Each row is a point. Any point is a mix of the corners, with weights that add up to 1. It lies inside the corners' shape when no weight is negative. Is each point inside? If not, which corners have a negative weight?

Corners:
(1): [0.077,-0.270]
(2): [-0.261,0.260]
(3): [-0.082,-0.354]
Points:
[0.027,-0.203] => inside
[-0.091,-0.070] => inside
[-0.184,0.180] => outside (3)
[-0.234,0.204] => inside
[-0.065,-0.021] => outside (3)
[-0.209,0.014] => outside (1)
[-0.069,-0.280] => inside
[-0.084,-0.325] => inside
[-0.131,-0.141] => inside

Corners:
(1): [0.332,-0.275,0.134,-0.197,0.006,0.052,0.169,-0.271,-0.117]
(2): [-0.228,0.145,-0.569,-0.038,0.328,-0.120,-0.070,-0.115,-0.307]
(3): [-0.089,-0.284,-0.081,0.201,0.270,0.343,0.014,-0.369,0.402]
(4): [0.297,0.072,-0.094,0.140,0.210,0.098,0.090,-0.235,0.070]
(5): [-0.034,-0.163,-0.167,0.262,0.069,0.510,0.115,0.058,0.094]
(6): [0.136,0.399,0.013,0.086,0.132,-0.300,0.341,0.511,0.152]
(7): [-0.132,0.182,-0.146,-0.211,0.146,0.047,-0.243,0.018,0.036]
(8): [0.149,0.337,-0.216,-0.380,-0.021,0.095,-0.119,-0.124,0.256]
(9): [0.023,0.290,0.022,0.054,-0.301,0.109,0.176,0.226,0.141]
(10): [0.370,0.003,-0.144,-0.120,0.055,-0.117,-0.064,0.052,0.209]
Points:
[0.123,0.224,-0.104,-0.103,0.073,-0.161,0.002,0.113,-0.021] => outside (3, 5, 8)
[0.214,0.016,-0.096,-0.107,0.108,-0.016,0.047,-0.011,-0.021] => outside (3, 9)
[0.118,-0.068,-0.074,0.028,0.086,0.103,0.073,-0.031,0.061] => outside (8)
[0.090,0.022,0.060,0.046,0.021,0.042,0.124,0.142,0.210] => outside (2, 4, 8)
[0.064,-0.246,-0.119,0.029,0.217,0.212,-0.008,-0.310,0.042] => outside (6, 8, 9)

Corners:
(1): [0.067,-0.273,-0.276,-0.208,0.024,0.428,-0.207,-0.151,-0.334,0.032,0.047,-0.216,0.398,-0.186,-0.120,-0.220,-0.129,0.146,0.035,0.039]
(2): [0.233,0.165,-0.258,-0.037,0.102,0.453,-0.066,0.040,0.129,0.096,-0.121,-0.040,0.381,0.031,-0.336,-0.330,0.027,0.245,-0.203,0.278]
(3): [-0.156,0.019,0.193,-0.216,-0.082,-0.406,-0.002,-0.107,-0.001,-0.232,0.205,-0.172,-0.700,0.128,0.089,0.108,0.072,0.187,0.077,0.061]
(4): [0.238,0.186,-0.238,-0.109,0.226,-0.165,-0.186,0.082,-0.052,-0.203,0.121,0.111,-0.312,-0.340,0.318,-0.027,0.103,-0.222,0.069,0.124]
(5): [0.247,-0.095,-0.378,-0.006,0.303,-0.013,-0.442,-0.099,-0.045,0.147,0.009,0.129,0.214,0.265,-0.340,0.043,0.220,0.341,-0.327,0.274]
(6): [0.414,0.320,-0.204,0.218,0.196,0.065,-0.068,-0.162,-0.469,0.017,0.119,0.015,-0.003,-0.406,0.389,0.398,-0.012,-0.177,-0.015,-0.216]
(7): [-0.071,-0.083,-0.023,0.036,0.370,-0.095,-0.062,0.051,-0.115,0.225,0.207,-0.146,0.490,0.112,-0.030,-0.220,0.023,0.096,0.044,0.287]
(8): [0.146,-0.019,0.006,-0.071,-0.036,-0.371,-0.196,0.266,-0.093,0.256,-0.084,0.042,0.181,-0.186,-0.034,-0.208,0.027,0.052,-0.311,0.095]
(9): [-0.145,-0.053,0.230,0.176,-0.518,-0.114,0.003,-0.012,0.254,0.179,-0.066,-0.097,-0.296,-0.122,-0.131,0.390,0.195,0.266,0.448,0.039]
(10): [0.080,0.381,-0.138,-0.340,0.253,-0.113,-0.020,0.068,0.134,-0.007,0.003,0.238,0.229,-0.293,0.218,0.306,-0.042,0.081,-0.145,-0.189]
(11): [-0.177,-0.194,0.251,-0.138,-0.039,-0.106,0.046,-0.095,0.100,0.296,-0.012,0.119,-0.549,0.160,0.029,0.046,0.340,0.366,-0.053,0.040]
(12): [0.205,-0.244,-0.277,-0.100,0.050,-0.092,0.175,0.021,0.303,0.030,-0.015,0.270,-0.049,0.142,-0.264,-0.216,-0.368,0.078,0.068,0.343]
(13): [-0.102,0.045,-0.062,-0.017,0.272,-0.260,0.365,0.058,0.033,0.057,-0.014,-0.170,0.084,-0.278,-0.221,0.290,-0.087,-0.200,0.102,-0.084]
(14): [0.359,-0.008,0.091,-0.165,0.399,-0.124,-0.046,0.121,0.110,-0.192,0.023,0.064,-0.063,-0.168,0.186,0.119,0.128,0.128,0.058,-0.152]
(15): [-0.412,-0.281,0.207,0.087,-0.180,-0.105,0.226,0.263,-0.019,0.078,-0.156,-0.010,-0.404,0.316,0.078,0.367,0.449,0.121,0.107,-0.050]
(16): [-0.152,0.077,0.175,-0.072,0.025,-0.355,-0.135,-0.178,-0.125,0.094,-0.136,0.130,-0.603,0.287,-0.006,-0.182,0.193,0.416,0.384,0.075]
(17): [0.152,-0.109,-0.011,0.021,0.098,0.175,-0.014,-0.213,0.147,0.003,-0.080,0.279,0.632,-0.021,-0.380,-0.117,0.217,0.026,-0.175,0.329]
(18): [-0.021,0.016,0.085,-0.308,-0.057,-0.695,0.161,0.235,-0.220,0.083,-0.022,-0.049,-0.483,-0.179,-0.014,0.101,0.409,0.290,-0.015,0.134]
(19): [0.005,-0.165,-0.260,0.075,0.276,0.230,0.038,-0.002,0.023,-0.174,0.001,0.106,0.260,-0.259,-0.088,-0.046,-0.334,0.224,-0.200,0.541]
(20): [0.264,0.215,-0.025,-0.224,0.286,0.128,-0.170,0.087,-0.206,-0.085,0.052,0.229,0.053,-0.072,-0.040,0.411,-0.059,0.064,-0.123,0.275]
(21): [-0.041,-0.171,-0.183,0.000,0.129,0.222,-0.179,0.238,-0.146,-0.012,0.311,0.213,0.224,-0.237,-0.240,-0.384,0.036,0.246,-0.080,-0.013]
Points:
[0.220,0.131,-0.139,-0.015,0.279,0.053,-0.097,0.020,-0.025,0.025,0.046,0.170,0.219,-0.179,-0.032,0.079,-0.048,0.040,-0.083,0.144] => outside (1, 3, 15, 18)
[0.103,0.063,0.034,-0.132,0.115,-0.231,-0.064,0.012,0.050,0.127,-0.017,0.092,-0.247,0.085,0.002,0.068,0.069,0.335,-0.040,0.146] => outside (1, 4, 13, 15, 17, 21)
[0.147,0.025,-0.134,-0.067,0.215,0.019,-0.078,-0.009,-0.052,-0.047,0.024,0.082,0.113,-0.070,-0.038,-0.024,-0.038,0.077,-0.025,0.117] => outside (9, 11, 18)
[0.051,0.058,-0.090,-0.124,0.067,-0.169,-0.028,0.085,-0.138,0.007,0.161,-0.020,-0.108,-0.321,0.121,0.060,-0.112,-0.001,-0.007,0.049] => outside (2, 5, 14, 15, 16, 17)
[0.063,-0.015,-0.074,-0.091,0.162,-0.062,-0.037,0.032,-0.050,0.026,0.019,0.067,0.005,-0.035,-0.037,-0.016,0.041,0.125,-0.041,0.120] => outside (9)
[0.020,-0.010,-0.021,-0.060,0.049,-0.062,0.003,0.044,-0.068,0.034,0.024,0.027,-0.048,-0.119,0.012,0.051,0.077,0.111,0.025,0.054] => outside (5)
[0.016,0.033,0.044,-0.218,0.017,-0.224,0.075,0.060,0.059,-0.087,-0.082,0.028,-0.205,-0.071,-0.033,0.073,0.045,0.130,0.099,0.116] => outside (5, 6, 7, 11, 21)
[0.007,0.003,-0.033,-0.110,0.097,-0.060,-0.041,0.047,0.098,-0.036,0.030,0.129,-0.127,0.050,-0.059,-0.011,0.120,0.244,-0.022,0.198] => outside (1, 6, 8, 13)

Corners:
(1): [0.069,0.107,-0.135,0.204,0.005,-0.492,0.310,0.167,0.041,0.154,-0.144,-0.321,0.044,-0.125,-0.222,0.282,-0.037,0.019,0.196,-0.144]
(2): [-0.071,0.306,-0.432,0.045,0.046,0.225,0.417,0.351,-0.011,0.091,0.041,-0.124,-0.062,-0.522,-0.299,-0.436,0.130,0.327,0.188,0.222]
(3): [-0.067,0.022,-0.616,0.117,-0.065,0.009,0.372,0.013,0.031,-0.036,0.022,0.045,0.050,-0.026,0.220,0.006,0.394,0.250,-0.040,0.017]
(4): [-0.026,0.051,0.430,0.425,-0.122,0.054,-0.138,-0.490,-0.022,-0.278,0.010,0.154,0.181,-0.022,-0.162,-0.049,-0.102,-0.126,-0.182,0.196]
(5): [-0.114,0.243,-0.375,0.235,0.020,0.144,0.389,0.234,-0.210,-0.093,0.182,-0.173,0.015,0.032,0.023,-0.302,0.104,0.240,-0.050,-0.123]
(6): [-0.194,0.355,-0.183,-0.107,-0.198,-0.328,0.372,0.360,-0.168,-0.012,0.128,-0.078,0.021,-0.202,0.194,-0.297,0.343,0.262,-0.106,-0.006]
(7): [-0.240,0.164,-0.507,0.167,0.065,-0.092,0.253,0.444,-0.009,-0.018,0.271,0.054,0.265,-0.347,0.225,-0.343,0.274,0.490,-0.183,-0.088]
(8): [0.128,-0.039,0.196,0.228,-0.057,-0.149,-0.238,-0.466,-0.180,0.230,-0.220,0.203,-0.012,-0.058,-0.223,0.012,0.069,0.127,0.122,-0.052]
(9): [0.244,-0.075,0.329,0.171,-0.053,0.085,-0.476,-0.114,0.104,-0.059,-0.005,-0.088,0.078,0.048,-0.088,0.079,-0.038,-0.059,-0.230,0.069]
(10): [0.208,-0.080,0.308,-0.019,-0.202,0.171,-0.005,-0.316,0.161,-0.070,0.341,0.064,-0.099,-0.012,0.013,0.079,-0.106,0.186,-0.014,0.048]
(11): [0.083,0.043,0.144,0.227,-0.343,0.086,-0.130,-0.032,0.069,-0.129,-0.064,0.162,-0.007,-0.042,0.134,-0.402,0.131,0.058,0.232,0.099]
(12): [0.209,0.136,0.500,0.097,-0.124,0.161,-0.025,-0.015,0.050,-0.204,-0.025,0.286,0.176,-0.133,0.076,0.148,-0.015,-0.111,-0.022,-0.073]
(13): [-0.157,0.345,-0.389,0.082,-0.153,0.023,0.466,0.199,0.179,-0.008,0.027,0.162,-0.131,-0.076,0.041,-0.505,-0.073,0.330,-0.134,-0.188]
(14): [-0.224,0.048,-0.218,-0.146,0.018,-0.306,-0.165,0.154,-0.235,0.094,-0.040,0.164,-0.139,-0.139,0.185,0.179,0.022,-0.074,0.231,0.231]
(15): [0.324,-0.121,0.205,-0.098,-0.148,0.087,-0.039,-0.413,0.234,-0.007,0.060,-0.036,0.130,0.031,-0.094,-0.224,0.024,-0.023,0.228,-0.072]
(16): [0.025,-0.164,-0.219,-0.035,0.070,-0.555,-0.124,-0.013,-0.130,-0.028,-0.079,-0.192,-0.172,-0.373,-0.102,0.228,0.099,0.046,-0.048,-0.244]
(17): [0.254,0.321,0.244,-0.022,-0.441,0.068,-0.413,-0.219,-0.003,-0.243,0.152,0.399,-0.051,0.083,-0.152,0.100,-0.133,-0.085,0.184,-0.032]
(18): [0.178,-0.110,-0.230,0.140,-0.295,-0.489,0.082,0.104,-0.236,0.185,-0.105,0.107,-0.068,-0.213,0.159,0.144,0.153,-0.317,-0.030,-0.103]
(19): [-0.026,0.006,-0.267,0.120,0.082,-0.551,0.068,0.396,-0.202,-0.076,-0.042,0.221,-0.121,-0.045,-0.155,0.034,0.159,0.140,0.022,-0.086]
(20): [0.458,-0.055,0.279,0.077,-0.335,0.192,-0.081,-0.213,-0.111,-0.088,-0.217,-0.038,0.306,0.105,-0.003,0.030,-0.249,0.178,0.060,0.120]
(21): [0.423,0.091,-0.047,0.135,0.123,-0.180,-0.210,-0.279,0.127,-0.022,0.036,-0.007,-0.180,-0.052,0.135,0.001,0.011,0.191,0.181,0.151]
Points:
[0.142,0.014,0.052,0.064,-0.080,-0.049,-0.076,-0.104,0.032,-0.022,0.015,0.020,0.031,-0.060,-0.020,-0.053,0.037,0.051,0.045,0.001] => inside
[0.106,0.024,-0.074,0.017,-0.078,-0.053,-0.086,-0.017,-0.003,-0.066,0.095,0.065,-0.020,-0.074,-0.005,-0.097,-0.053,0.077,0.010,0.055] => outside (1, 3, 6, 8, 11, 12)
[-0.035,0.170,-0.337,0.119,-0.110,-0.103,0.212,0.198,-0.048,0.049,0.045,0.032,-0.016,-0.111,0.071,-0.154,0.132,0.242,0.027,0.030] => outside (4, 12, 15, 16)
[0.026,0.072,-0.142,0.096,-0.063,-0.051,0.124,0.006,-0.051,-0.019,-0.001,0.019,-0.027,-0.110,0.021,-0.134,0.121,0.141,0.005,0.027] => outside (1, 7, 17)

Corners:
(1): [0.275,-0.209,0.063,0.394,0.350,-0.005,0.405,0.039,0.186,0.120,-0.286,-0.042,-0.105,-0.058,0.077,0.025,0.479,-0.324,-0.060,0.080]
(2): [-0.171,-0.057,0.083,-0.430,-0.219,-0.099,0.132,-0.006,-0.102,0.311,0.226,0.316,-0.048,0.100,0.205,0.286,-0.199,0.225,-0.156,-0.187]
(3): [-0.432,0.191,0.220,-0.229,-0.109,-0.324,0.137,0.293,-0.105,0.168,0.322,0.005,-0.093,-0.062,0.129,0.090,0.054,-0.004,-0.034,-0.277]
(4): [0.157,0.069,0.078,-0.125,0.442,-0.061,0.197,0.454,-0.220,0.036,0.148,0.330,0.077,-0.166,0.099,-0.170,0.054,-0.093,0.264,0.103]
(5): [0.104,0.492,0.176,-0.015,-0.378,0.091,0.262,-0.224,-0.211,0.029,0.325,0.241,-0.331,0.159,0.361,0.140,-0.251,-0.262,0.142,0.137]
(6): [-0.067,0.298,-0.383,-0.139,-0.035,0.014,0.080,-0.241,0.361,0.075,0.334,-0.010,0.347,0.242,-0.504,0.284,0.281,-0.022,0.059,-0.019]
(7): [-0.201,-0.026,-0.092,0.331,0.012,0.028,0.060,0.218,0.112,0.107,-0.102,-0.164,0.081,0.324,0.325,0.328,-0.308,0.073,-0.084,-0.077]
(8): [-0.133,0.012,-0.265,-0.113,0.503,-0.184,-0.234,-0.133,0.086,0.074,-0.103,-0.005,0.063,0.152,-0.106,-0.057,-0.125,-0.231,-0.039,0.206]
(9): [0.063,0.029,-0.259,-0.261,0.073,-0.204,0.337,-0.044,0.217,0.249,0.054,-0.134,0.154,0.103,-0.318,0.089,0.149,0.204,0.004,-0.221]
(10): [0.323,0.376,0.121,0.366,0.004,0.402,0.099,-0.196,-0.224,-0.348,0.033,0.060,0.296,0.206,-0.367,-0.044,0.309,0.087,-0.252,0.150]
(11): [-0.161,-0.100,0.127,-0.123,0.376,0.439,0.262,0.161,0.199,-0.122,-0.408,-0.066,0.172,0.422,-0.510,0.370,-0.174,0.073,-0.195,-0.287]
(12): [0.213,-0.048,0.033,0.171,0.270,0.197,-0.253,0.316,0.227,0.017,-0.275,-0.049,-0.128,0.290,0.087,0.146,-0.288,-0.125,-0.176,-0.097]
(13): [-0.011,0.337,-0.008,0.225,0.069,0.127,0.179,0.164,0.342,0.046,-0.040,0.112,-0.031,-0.042,-0.064,0.311,0.274,0.199,-0.204,0.232]
(14): [0.352,0.030,0.083,0.341,-0.260,0.192,-0.182,-0.175,0.006,-0.297,-0.326,-0.139,0.227,0.288,-0.272,0.447,-0.053,0.008,0.111,0.222]
(15): [0.102,-0.183,0.087,-0.197,-0.095,0.346,0.158,-0.065,-0.301,-0.213,-0.124,-0.244,0.167,-0.269,0.383,0.123,-0.117,-0.055,-0.025,-0.119]
(16): [-0.101,0.010,0.304,0.274,0.193,-0.100,-0.333,-0.146,0.189,-0.016,0.080,0.287,0.043,-0.025,0.053,-0.098,-0.234,0.086,0.158,-0.111]
(17): [0.195,-0.198,0.282,-0.275,0.223,0.073,0.258,0.315,0.047,-0.142,0.249,0.068,-0.049,0.163,-0.004,-0.311,-0.199,-0.294,-0.040,0.081]
(18): [0.121,-0.091,-0.310,0.120,-0.221,0.169,0.197,-0.066,0.061,-0.348,-0.190,-0.082,-0.023,0.208,-0.138,0.059,-0.096,0.015,-0.196,-0.079]
(19): [-0.190,-0.183,-0.192,-0.052,-0.168,0.172,-0.164,-0.230,-0.235,0.104,0.399,-0.274,0.238,-0.002,-0.473,-0.038,0.162,0.177,0.003,0.171]
(20): [-0.193,0.358,0.117,-0.185,0.084,0.271,-0.403,0.067,0.141,-0.212,-0.388,0.139,-0.023,0.493,0.273,-0.026,-0.396,-0.079,0.038,0.071]
(21): [-0.230,0.097,0.019,-0.025,0.125,0.397,-0.249,0.138,0.327,0.162,-0.165,-0.103,0.216,0.022,-0.082,-0.227,-0.253,-0.271,-0.263,0.301]
Points:
[-0.239,0.236,0.025,-0.051,-0.068,0.186,-0.174,0.053,0.116,0.057,0.069,-0.049,0.075,0.343,-0.109,0.156,-0.199,-0.042,-0.152,0.097] => outside (1, 4, 9, 15, 16, 18)
[-0.064,-0.023,-0.056,-0.033,0.067,0.061,-0.013,-0.080,0.047,-0.046,0.013,-0.078,0.167,0.168,-0.161,0.032,-0.034,-0.026,-0.065,-0.009] => outside (4, 5, 12, 13)
[-0.140,0.019,-0.026,-0.146,0.036,0.172,0.079,0.096,-0.045,-0.064,0.092,-0.063,0.263,0.065,-0.233,0.077,0.026,0.009,-0.187,0.098] => outside (1, 5, 9, 12, 16, 20)
[-0.070,0.033,-0.008,-0.030,0.097,0.027,0.049,0.029,0.096,0.028,0.023,0.061,0.112,0.155,-0.151,0.064,0.006,0.043,-0.062,0.017] => outside (5, 12, 15)
[0.002,0.130,-0.003,0.000,0.055,0.060,0.049,0.067,0.099,0.023,0.029,0.034,0.030,0.124,-0.037,0.123,-0.015,-0.025,-0.037,0.004] => inside
[0.028,0.250,-0.005,0.068,0.147,-0.030,-0.093,-0.099,0.110,0.081,0.005,0.207,0.150,0.020,0.156,0.071,-0.024,-0.008,0.153,0.097] => outside (3, 11, 12, 17, 18, 19)
[-0.018,0.061,-0.015,-0.090,-0.050,0.128,0.006,-0.112,-0.039,-0.016,0.092,0.008,0.111,0.150,-0.104,0.033,-0.132,-0.012,0.023,0.048] => outside (1, 3, 12, 13)
[-0.026,0.070,0.033,-0.024,-0.056,0.158,0.037,0.034,0.009,-0.040,0.140,0.005,0.117,0.111,-0.141,0.109,-0.068,-0.006,-0.042,0.020] => outside (1, 8, 9, 20)
